Each row is a point. Any point is a mix of the corners, with weights that add up to 1. It lies inside the corners' shape when no weight is negative. Say inside or outside, and name the corners with a negative weight.

Corners:
(1): [85 18]
(2): [-56  14]
(3): [-10 -15]
Points:
[29 -4] -> outside (2)
[62 13] -> inside
[-45  -4] -> outside (1)
[-49  13] -> inside
[ -7 -11] -> inside
[-36  12] -> inside
[19 15] -> inside

Corners:
(1): [-11 -35   0  22   3   8  19  25]
(2): [-13 -22  21  15 -44   1  -7  12]
(3): [-21 -48  34  10 -15  45 -10   7]
(4): [ 74 -28 -14   1   6  15  -5 -15]
(5): [119  29  24 -28  11  21  24   8]
(6): [-21 -48  16 -19  21 -17  19 -28]
(7): [-25 -35  -7 -27 -21  22  -1  18]
(8): [-27 121 -24  29 -32  48   9  -1]
(9): [-21   2   5  -8  27 -13 -22   1]
Points:
[-24 -18  -2   4 -26  21   2   5] -> outside (5, 9)
[ 23 -13   4  -1  -1   7  -4  -1] -> inside
[ 22 -12  15 -10   3   8   9  -3] -> inside
[ 35 -12   6   0  -7  19  11  -2] -> outside (9)

Corners:
(1): [-31  -6 -50 -11  16  -8 -25  43   0  -2  30  84 -18 -44 -62 -31  43  -2]
(2): [-15  -5  10 -34  16  11 -73 -51 -46  55   0  43  11 -24 -20 -28  15 -16]
(3): [ 68  12 -46 -16  84 -96 -12 -34  -3 -28  33   2 -17 -26  46   9 -70  -2]
(4): [-27 -40 -16 -22 -39   9 -76  -9  11  19  80  33 -33  -3   1  -9  29  54]
(5): [-43  32  45  -2   8 -26 -14  18 -21  65  50  33  -1 -25 -49 -10  35  80]
(6): [ 17  33 -32 -48  21  25  18  -4 -14 -21  10  15 -58 -35  34  42 -89   0]
(7): [-108  -46   38   37  -29    0  -29   64  -50  -30   27   67   23   43
   18  -37    9    2]
(8): [ 41  23 -26 -19  62 -28  -3  -5  17  10 -15  44 -42 -42 104   3  10  15]
(9): [-55 -26  35  11  -1  42 -53  49  34  11  66  62  62   1 -35  34  21  -3]
(10): [-28 -31  86   9 -41  32 -31  72 -33 -17  91  18  17  -9 -40 -46  68 -25]
(11): [  7  46 -51  21  52 -54 -20  -5   0 -26 -32 -63 -74 -24  56  73 -29 -46]
(12): [ 74  -4 -32  30  42 -23   5 -33 -21  17 -17  33 -70  16   8  56 -24  -6]
(13): [ 15  35 -48  32  37 -17  48 -45  49   6  -8 -13 -27   2  43 -21 -48 -39]
(14): [-23 -16  18  -1 -85  12 -39  86 -21  -5   9  32  97  24 -40 -27  45  25]
(15): [ -1 -52 -29   2 -11 -42   1   4 -20  65  35  33  -4 -76  24  28   0 -15]
(16): [ -2  51 -26 -49  19 -43  47 -22 -14 -31  19  16 -18  40  50  59   9 -61]
(17): [ 11   3 -55  22  38   9  22 -56 -37 -23  24  10   9 -55  28  28  10  35]
(18): [ 15   7   2   4  17 -60  25 -81  29 -50 -43  24 -60 -61  34  41 -41   1]
(19): [-31 -61   9 -48  57  -9  48  28  13 -45 -25 -44   1  44   3  13  13 -23]
Points:
[ -1  -6 -20  -8  19 -23 -10   0 -11   7  21  30 -12 -29  11   7  -4  -2] -> inside
[  8   2  -7 -10   4  -9  -7   7  -4   3  22  17   0 -20  -2  10  14  -1] -> outside (7)
[ -1  -6   3 -21   0 -11 -15  10   9   9  21  34  -2  -3  -7   4   7  -8] -> outside (7, 11, 17)
[-26   2  -8  15 -11 -12 -39   2  -7  10  45  38  19 -36   3 -19  40  12] -> outside (6, 12, 19)
[  4   2  -9   0  22 -15  -3  -4 -12   1   5  24 -10  -8   9  13  -3 -10] -> outside (4)
[ -1  -9  -3   0  15 -12 -14  -2  -1  -3  12  23 -20 -22   8   8  -1   4] -> outside (16)

Corners:
(1): [-57  67  17   2  35 -46  27  11  -9 -36  28  35 -51  -2 -22 -19 -30 -11
 -68 -31]
(2): [ 13 -50 -12 -70 -77   8  24  24  55  39 -62 -30 -22  47 -42 -66  19 -25
  -7   6]
(3): [-53  -9   7  10   6  22  15  10 -43 -27  14  17  33  49  26   4 -38 -17
 -33 -22]
(4): [-21  55   0  -2  -4 -32  11 -20 -68 -32   1  -6  -2  23  -4 -37 -59 -96
  -6  31]
(5): [-26  30 -17  21 -48  -2 -40   1  36 -23 -39  25  23  33   5 -90  25 -62
 -32  -6]
(6): [-33  68  16  18 -29 -14  33 -27 -10 -15  -6 -20  20  69 -11 -78 -22  -4
 -46  54]
(7): [  0  41  30  -2 -14 -51 -12  36  14  41 -56 -16  50   5   0 -27 -24 -51
 -54  23]
(8): [-23 -31 -13 -26  35 -77  47 -25  18 -72  34  -8 -37 -39  85  22 -17  35
  -1 -43]
(9): [  0 -38  35  11  70 -10   9 -22   6 -45  41  -6 -48 -32  31 -15   1   3
 -10   1]
(10): [-42   1  26 -28  46 -21  45 -78  -5   9  27   5 -41 -40  81 -14 -10  -7
 -10 -62]
(11): [-53  40  14  50  -4 -71  11 -15  -1  15  11  17   4  45 -23  -9   8 -41
  21   5]
(12): [  50   -8  -28  -14   -7   31   45   41    0  -10   15  -90  -75  -14
   45  -71   97   29   37 -104]
(13): [ 20 -27  41  18  14 -15  84 -18  17 -14  28  47 -43 -54  75 -56 -39  22
  20 -56]
(14): [ 51  30 -73   6  26  51  56  27  55   0 -13 -30 -90 -10  48 -21  60  30
  49 -27]
(15): [-28 -28 -42 -54 -40 -34 -14  48  21  66  -1   1  15 -15 -12 -97  -2  10
 -14  30]
(16): [ 33  28  25 -73 -60 -27 -53  28  14  34 -40  19   1  54  -5 -71   7   9
   0  21]
(17): [ -1  23   2   9   1 -24  48 -48 -50 -39  24  37  11 -26  -1   5  29 -22
 -45 -14]
(18): [ -9  12  -7  43 -30 -30 -23 -41 -19  -4  -1  10 -41 -14   2 -18 -45  29
 -51 -38]
(19): [ 45  50 -23 -11 -31  65  39  27  60 -17  79 -82 -58 -13  35 -24  36   0
  36 -60]
(20): [-82  39  47  11 -92  -3 -14  23 -24 -14 -38   3  -5  16  -1 -31   1 -33
 -30  54]
(21): [-14  11  12 -48 -44  -7 -22  18  34   3 -67 -14  34 -24 -44 -74  -6  31
  32 -11]
Points:
[-39  47  35  -8   4 -62 -29 -51  -7 -23 -11  27  41  32 -34  -4 -66 -42
 -53  17] -> outside (12, 13, 14, 15, 20)
[-25  19  -5 -20 -14 -17   0  10  -3   0 -23  -8   3  30  -4 -40  17 -26
 -10   5] -> outside (13, 18, 19)
[ -5   8   4 -19 -10 -12  22   7   1   3   2  -8 -20   3  13 -29  -8   5
  -6 -10] -> outside (5)
[-25   1   2   9  -2 -14  20   0   8 -15   4  -6 -26 -24  15 -17   2 -14
  -5 -25] -> outside (6, 16)
[ 60   9 -16 -18  42  12  80 -14 -13  16  51 -26 -29  25  49 -19  30 -16
   7 -15] -> outside (1, 5, 8, 18, 20, 21)
[-17  19  19   8   7 -34   2  -4 -10 -14  15  14  -1 -22  25 -27 -12 -14
 -22 -18] -> outside (2, 6, 14)
[-12  -7   3  -6  -4 -27  12  -8   1 -12 -13   1 -12  -1  23 -39   1  -1
  -7 -11] -> outside (1, 19)

Corners:
(1): [-51 -36  37  30   8  66  24  20  13  48  71 -37 -26  45   0 -24 -19 -73
 -28  -6]
(2): [  0 -36 -22 -54 -45  23 -56  14 -29  -6   3  15 -44 -27  12  31  29  45
 -31  77]
(3): [ 54  -5 -25   6 -53  55 -48 -54 -24 -67 -31 -29 -46 -24 -36 -47 -41  -7
 -55 -49]
(4): [  0  23  39  -3  30   8 -44  13 -34   9 -23 -20 -35 -50 -35 -50  24 -50
 -56  50]
(5): [ 18  40 -32 -30  23  83  -8 -59  34  37 -41   4  22  41 -21  37  29   7
 -68 -23]
(6): [ 46 -17  10  -6  38 -31 -13   4 -36 -33  20   7 -16  26   9  45 -10   6
 -49 -25]
(7): [ 22 -67  37  11   5  68 -43  27  10 -32 -42 -31 -15 -37  39  -6  30  12
 -35  25]
(8): [ 26 -60  29   7 -21 -29 -17  20 -22  25  37  33  43  -1  79 -35   7  30
  41  43]
(9): [  6  56 -10 -82  10  31 -31  36 -15 -25 -42  16 -37  66 -39 -61 -32  12
 -27   3]
(10): [-33   2 -55  11 -21  40 -13  28  -8 -56 -26  53 -50 -11 -19 -43  -9 -40
 -51  19]
(11): [ 30  17 -33  29 -24  21  -4   9  11  33   6  -7  31  12   3  53 -47  16
  16  60]
(12): [-68  47 -28 -14 -52  44 -13 -12 -28 -18  47  -4  14  12  60  23 -46 -37
 -57 -40]
(13): [ -3  -4   8 -54 -22 -18   4 -63 -56  42 -56 -18  33 -33  14  25 -33  -8
  46   3]
(14): [ 41 -12  -1 -20  -2   5   0 -29 -19  13 -12 -69 -30  44  51 -43 -20   8
 -45  19]
(15): [ 37 -11  16 -19 -27  33  53  19  34  42  42   9 -40  21  47  -5 -43  18
 -17  -8]
(16): [ 15  21  49 -52 -24 -15  41  22  35  31 -53  -4 -12  57 -31 -43  55  -1
  34 -31]
(17): [-50 -29  71  -7  48  -4  21  -2  13 -49  81   3  -4  -1  -6  -4  38 -61
 -33  62]
(18): [ 38 -50   4 -20 -21   1  36  25 -41 -40  43 -50 -19 -34 -12 -57 -14  20
 -17 -34]
(19): [ 41   3 -44 -61  -7  67 -34 -31 -34  -3  27 -39 -59 -65 -33  18  37 -60
  -6  45]
(20): [-65   6   0 -28  32   2 -43 -53  46 -12 -14  15  19 -55  -8  47  52   2
  28 -25]
(21): [-13 -67   0 -44 -63 -11 -33  21  78  -8 -14  33  51 -30  40 -17  26   8
  14  -1]
Points:
[  4  -8   4 -12  -6  21  -8  -3  -1   0   4 -10  -4   0  11  -6  -3 -13
 -18   4] -> outside (2)
[ -9  -5   7 -10  -6   9 -22   1 -11 -21 -13  -3   5   5   2 -15  -5  -2
 -29  -4] -> outside (15, 19)
[  9 -31 -78 -16 -58  58 -31 -86  -1 -44   5 -20  10 -82  69  79 -37  26
 -40   9] -> outside (1, 4, 6, 8, 9, 16)
[-18  10  40 -25  13  21  20   9   4  47  16 -20  -2  34  24   3   6   7
  -6  18] -> outside (3, 6, 10, 19, 21)
[ 44  14 -63 -72 -40 -19  23 -18 -14   0  -6  21  15  20  18  19 -18  64
   9 -39] -> outside (1, 3, 4, 7, 17)
[ 55 -22 -38 -25 -58  53 -24  17  -2 -53  -1  19 -27   4  18  -4  -8  36
 -48   4] -> outside (1, 4, 13, 14, 20)

Corners:
(1): [ 17 -36 -35  -8 -27  66   4  15  24 -48  62  35  62  26 -28  27  44 -78
 -39  34]
(2): [ -3  45 -33  -3  61  30  25 -66 -49  36 -17  53 -40  50  45 -44  -6 -39
 -21  73]
(3): [ 51  74 -53 -15  54 -54 -17  30  -6 -12 -32   7  60  -1  32  27   1 -15
 -18   5]
(4): [-70 -26 -61 -16 -24  33 -15  68 -37  49  18   4 -47  53  -3  14 -42  44
 -24   9]
(5): [-15  12  21 -13  30  53  15  16 -37  18  -5 -37  36 -62  22 -67  12 -53
  55   4]
(6): [-64  23  20  34  18 -13 -53 -18  75 -63 -48  59   7 -61 -47 -14 -40 -23
  14 -15]
(7): [ 41 -14  22  61  77 -28 -71   0  32  17   4  -2 -18 -33  15 -26 -10  54
   1  44]
(8): [-26  35 -27  67 -41   9 -18 -46  41  -2  31 -31 -19 -13  18 -25  -8  38
  35 -25]
(9): [ 45  21 -34  -3 -18  71  -2 -49  49  13 -16  11  25  21  38  19 -48 -29
   1  15]
(10): [ 35  76 -43 -48  21 -32  57 -57  -7 -61  29 -21 -38  -2  64 -39 -51  38
  -1 -35]
(11): [ 27  57  18  13 -12 -43  18 -35  33 -26   8 -46  40 -52 -43 -20 -13  34
  27  12]
(12): [ 26   2   2  18  -1  83 -16  17 -15 -30  13 -53   7  15  -1  29  30 -55
 -41  76]
(13): [-16  23  17  34 -43  18 -11  10 -72  21 -24  44 -11 -66  29 -14 -53 -14
  41  15]
(14): [ 62  37 -62  29 -31 -20  14   5  -1 -77 -39   6  43 -48 -28  -1  21  -7
  59  32]
(15): [ 43 -19  58  48  27  35  37  72 -35  19   9 -44 -55  67  44  -8 -62 -44
  -9  50]
(16): [ 34  38   4 -35 -47  43 -45  22  -9  41 -15  40  21  -1  59 -58  18 -42
   0  27]
(17): [ -4  17  44  64  48  62 -13  17 -29 -48 -37  43 -35  31  32  54 -18   7
  54  82]
(18): [-21 -33  38  52   9 -36  -1  25  -1  39 -24 -19 -73 -35  22  -2  15  50
 -13 -24]
(19): [ 59  19  14  13  13  40 -50 -64   4 -58  23  -2  12 -10 -36   6  51 -26
  62  -2]
(20): [ 34  61  14  33  56  65  24   8  49   7  10  26   0 -28 -13 -31 -17 -27
 -50 -13]
(21): [ -5 -33  62  18 -30  77  15   6 -62 -35   6 -13   7  62  42 -60  12 -39
 -44 -33]
Points:
[  5   8  10  20  45  32  10  -6  13  -6  18 -14 -15  17   8  -6 -10 -10
 -23  13] -> outside (13, 14, 16)
[ 12  -1  40  48  -7  25 -21  27  -7   2  -2  -4 -44  15  37   8 -50   9
  -8   0] -> outside (1, 2, 5, 11, 14)
[ 17  27  10  16   7  11  -1  -9   7 -13   2 -11  11 -20  -4 -18  -7  -4
  13  12] -> inside
[ 16  22  -8  28  12  10  -7  -8  10 -25  -9   8  -2  -4   2   9 -17  -3
   1  16] -> outside (5, 16)
[ 10  18   5  15   6  23  -8 -14   1 -24   0   2   4 -11   3 -17   0 -15
  13   3] -> inside
[-10  13  27  54 -15  -4 -49  25  27  13 -38   9   6 -46  -3 -16 -24  28
  51 -19] -> outside (1, 2, 10, 12)

Corners:
(1): [ -5  50  -3 -28 -18 -31 -34 -25 -11 -36 -78  11  35 -39 -30  10 -57   6
  61   9]
(2): [ 33  -8  -1  25  32  79  10  25  68 -32  -4   0  18  29 -24  66  24  24
  46 -68]
(3): [ -4  34  50  32  51 -44  11 -34   3 -53 -46  23  -3 -16  35  16  -5  39
  43   9]
(4): [-13 -21 -22  -5  -8   5  17   6 -44 -61 -27 -29  27 -22  53  41 -36  15
  34 -22]
(5): [ 19  17  41 -34 -36  43  33 -72  20 -11 -30  16 -26  -3   6  17 -34  73
  91 -17]
(6): [-44   6  -7 -52  12 -22 -32 -20  48 -33  40 -71 -28 -40  21 -17  26 -33
  -3   7]
(7): [-35 -23  32 -41 -29   9   9  25  47  46   1  27 -53  40   3  34  92 -37
   2 -64]
(8): [-40 -15  77 -52  14  31  29  66  54  80  48  31 -25 -18  13  -7  19 -25
   2 -45]
(9): [ 38  59 -43  35 -22 -34  -3 -20 -22 -17   6 -68  70 -18  24  53  -7   0
  41  66]
(10): [-66  33 -11 -17 -24 -40 -30  20  21 -21  91 -21   0  28   0  23 -19 -15
 -46 -22]
(11): [ 29 -26  -2  23   3 -24 -34 -55   9 -17 -31  -1  53   9  21 -26 -33  25
  67   0]
(12): [-82  18  26   1 -37   9 -46  35  52  23  -8 -59 -29  10  42  38   7 -11
 -32 -10]
(13): [ 25  -4   1  24  -3 -24  24  -4  22 -48 -45  20 -33   6  17 -14 -67  20
  68  52]
(14): [ 77  27 -16   2  -2 -61   3 -35  20 -30 -54 -11  -4 -34  48  26 -69  39
  31 -12]
(15): [ 11   2  12 -41  48  60 100 -28  56   4 -67  -2  18  79   5  10   7  26
  35 -75]
(16): [-25 -20  22 -56 -12  21  28  46  75  15 -23  11   3  27   2  -5  59  97
  22 -34]
(17): [ 14  41 -39 -22  10  14 -33 -41   8 -39 -22  28  35 -25  69  39 -42  12
  33  61]
(18): [-26 -58  43 -40  41  45   8   2  23  57   4  18 -57  25 -41  24  26  40
 -52 -27]
(19): [  7  73   7  -4 -18  -1 -61  51 -37 -26  39 -58  -7  -6  43 -17  21 -19
 -21   9]
(20): [ 22  28  21  14 -49   0  -8 -34   9 -71  -3 -30  64 -39  27   7 -13 -40
 -28  12]
(21): [  3 -55 104 -77  20  39  10  37  61  21 -21   3 -22  92 -20  55  23  10
  11 -39]
Points:
[ -7   1  14 -19  -4   8  -3  -2  25  -6 -16  -9   0   8   9  18  -8  10
  13 -10] -> outside (3)
[ -5   9  12 -11  -3  -3 -10  -1  11 -17  -5  -4  -1  -9  21  20 -11  14
  18   0] -> outside (15)
[ 11   6   3   1   2   2  44  13   4 -21  23 -14 -14  -8  24  -2  25  21
  11 -27] -> outside (1, 11, 12, 17, 21)
[ -5  20   0  -1  -7  -5   2  -7  17 -14  -2 -19  10  -5  14  15  -6   8
  20 -11] -> outside (17, 21)

Corners:
(1): [-32  21 -34  17   9 -40 -22  19  32  38  33   8  64 -22   2 -70  -5 -70
   9   4]
(2): [  6  19  31   1 -57  71 -11  -4 -17  32  16   3  29  -7 -10 -15  21   7
 -25 -18]
(3): [-71  20 -38  -8  46 -67  -2  -1   4  22 -33  17  27  24   4 -24 -38  -8
  14 -32]
(4): [ 21  14 -15 -20 -26  26  -8   6  12 -49 -14 -27  24 -23  19 -20  40 -30
  -8 -35]
(5): [-71  -1 -32  12   2 -66  14  45 -15  15 -29  53  65 -14  31  -7 -18 -19
 -48 -34]
(6): [-58  45 -58   5   4 -19 -28  28  61  15  15  12  69   3 -39  31 -18 -17
 -13 -26]
(7): [ 75 -16   2  -9   9   2  49  -2 -40  78   1 -25 -15  10 -12   2  32  72
 -69  25]
(8): [ 75 -15  38  14 -18  29   5  38  12  50 -26  -3   9 -32  -2  32  41  34
  17 -62]
(9): [ 41  -1  -5  -7  -5  46  59  -4  15  61 -51 -26 -10 -24  19  10  -8 -36
   7 -49]
(10): [ 28 -42  31 -10   2  40  30  61 -10  41  26 -54 -54  38 -34  16  45  75
 -40  50]
(11): [ 51 -30  27  50  -4  23  42  46 -20  18  14 -27 -12  26 -16   3 -22  69
 -28 -32]
(12): [-82  31 -24  67   0 -52  21   3   2 -25  28  27  13   1  29  28 -22 -35
   0 -14]
(13): [-53  68 -21 -40  20 -66  20  31   9  20  20  13  61 -15   5  -6 -43 -47
 -14 -25]
(14): [-22  18 -37  -6   4 -26  22   6  37  15  22  22  15   1  60   3 -31   4
 -11 -76]
(15): [-44  40  -5  24  23 -26 -30  28  46 -14  13  -8 121 -18  34 -11   3 -74
  -2  -2]
(16): [ 59 -54  20   7 -32   9  95  -9   4  69   7   6 -12  36 -50 -19  51  49
 -37   3]
(17): [-43  -3 -28  21 -11 -84 -17  19  28  33 -20 -17  20  38   4  37 -27 -15
 -24 -24]
(18): [ -5 -10  16  -8  44   2  30  30 -16  60   7 -42 -10   2 -30 -33  26  14
 -68 -22]
(19): [ 28 -82  16  -3  15  -6  27  -7 -42  54   3  -5 -18  11 -29  20  30  23
 -53  13]
(20): [ 57 -18  53  10 -37   1  47  -6  29  55 -28  24  -4 -51 -20 -25   8  16
 -30  15]
(21): [-46  60 -22  12  13 -29 -22  37  31 -16  16  53  50  20  25  -4 -19 -65
 -17 -54]
Points:
[-11   2  -4   8   4 -19  14  13   9  27  -3   7  20  -2  -3  -3  -1  -4
 -20 -16] -> inside
[  6  -5   0  12  -2  -2  17  18   7  29  -1   1  11   2  -1   2   8   7
 -21 -19] -> outside (13)
[ -6   1  -2  -5   3  -9   5  28   1  10   3 -12  17  10   0   0  -6  17
 -39 -17] -> outside (1, 8, 9, 12, 16)
[-11   3  -4   7  -6 -11  10  24   1  26  -5  11  30  -6   6  -5   3  -4
 -24 -26] -> inside
[ -6   9  -4  13  -9 -20  18   5  17  27 -13  14  28 -10  18 -15   7 -21
 -13 -30] -> outside (6, 10, 11, 13, 19)

Corners:
(1): [ 26 -22  -6 -15  42 -57  73   9 -19   4 -35   8  32   7  23 -17  -7 -69
   5 -13]
(2): [ 78  -1  18 -19 -31  -9  42   5 -33  44 -66 -12  11  20  30  20 -22 -58
 -18 -22]
(3): [ 65  56 -39 -20   0 -12  28  -2   5  27   6  -4  31  12  61  37 -33 -37
  19 -45]
(4): [  2  41  17 -53 -58  49  -6  50  20 -32  45 -29  -3 -19 -24  28   8  -4
  47 -24]
(5): [-19 -88  84  -8  21  51 -75   4  49 -68  23 -16  -7 -40  -1  22  51  51
  21   3]
(6): [-14  11  11 -31   4  30 -34  71  43  10  -7 -29 -24  26  59  11  25  -4
  39 -19]
(7): [-24  27 -12 -31 -15  10  36  51  43   1  29 -20 -34  13  30   5 -33  58
  -5   7]
(8): [-16   8  -4 -14  89  -5 -15 -45  30  -1  69 -48  51  -3 -50 -17 -46 -29
  64  77]
(9): [ 59  16  20   1  50 -36  63 -28   7  66  -3  13  27   9  11  45  28 -41
 -38  11]
(10): [ 28 -17  45  28  44 -47  56 -44 -48  15 -17   4 -15  13  24 -40  65 -39
 -31 -51]
(11): [-49 -35 111 -42  -9  48 -28   3  22 -60  25  13 -20 -44  25 -29  10  44
  48  -7]
(12): [  1  20  43 -28 -38  -8 -49  31   1  -2   9   8  13  25  19  42 -23  42
  10 -31]
(13): [-71 -52  72  12  70  28 -66 -57  69 -12  67  -5  58 -46 -66 -72 -59   2
  16   1]
(14): [ 24  -2 -20 -49   0 -17 -14 -33   2   2   4  23 -81 -28 -11  81  39  46
  34 -57]
(15): [ 24  31  -8  -4 -42 -57 -15  25 -29  -4  15   9 -47  -3  49  -5 -28 -63
   6   7]
(16): [ 44  19 -14 -57  -2  -1  18  25  -5   4   2  39  22  12 -13 -19 -16  -7
  36  39]
(17): [-20 -31   0  24  45   9  59 -15  36  33  54  -6  37 -24 -27 -31 -27  -3
 119  33]
(18): [ 10  47 -41   8  47 -35  53 -50 -15   1 -98   8  28  -9  16 -31  43 -67
 -47 -48]
(19): [ 13 -28  -2  -3  49  24 -29  50 -13 -28 -16  13  -4 -39  34  38 -40 -11
  29 -17]
(20): [ -34  -44   40  -30   -6    1  -46   47   39    2   36  -15   -4 -118
    4  -27  -40   75   27  -10]
(21): [ -5 -15 -44 -40 -37  20  45 -21 -53  49  -8  27  21  -4  43  46   7 -28
  -7 -20]
Points:
[ -7 -16   6  -6  30  -2  17 -15   5   8  -2  -2  14 -24  -5   3   0  -6
   2 -16] -> outside (3, 6, 11, 15, 16)
[-38 -24  25 -23   9  27 -15  -2  33 -17  62 -11   3 -41 -12  11 -24  52
  46 -16] -> outside (2, 6, 9, 15, 16, 18)
[ -5 -13  12  -9  24   1  13  -8   7   5   2  -6   4 -23   7  -1   5 -18
  10 -10] -> outside (3, 12, 16)
[ -2  -1  22  -8  26   1  -1   5  20  -2   8  -7  19 -11   6 -13 -16 -12
  13  -4] -> outside (14, 21)
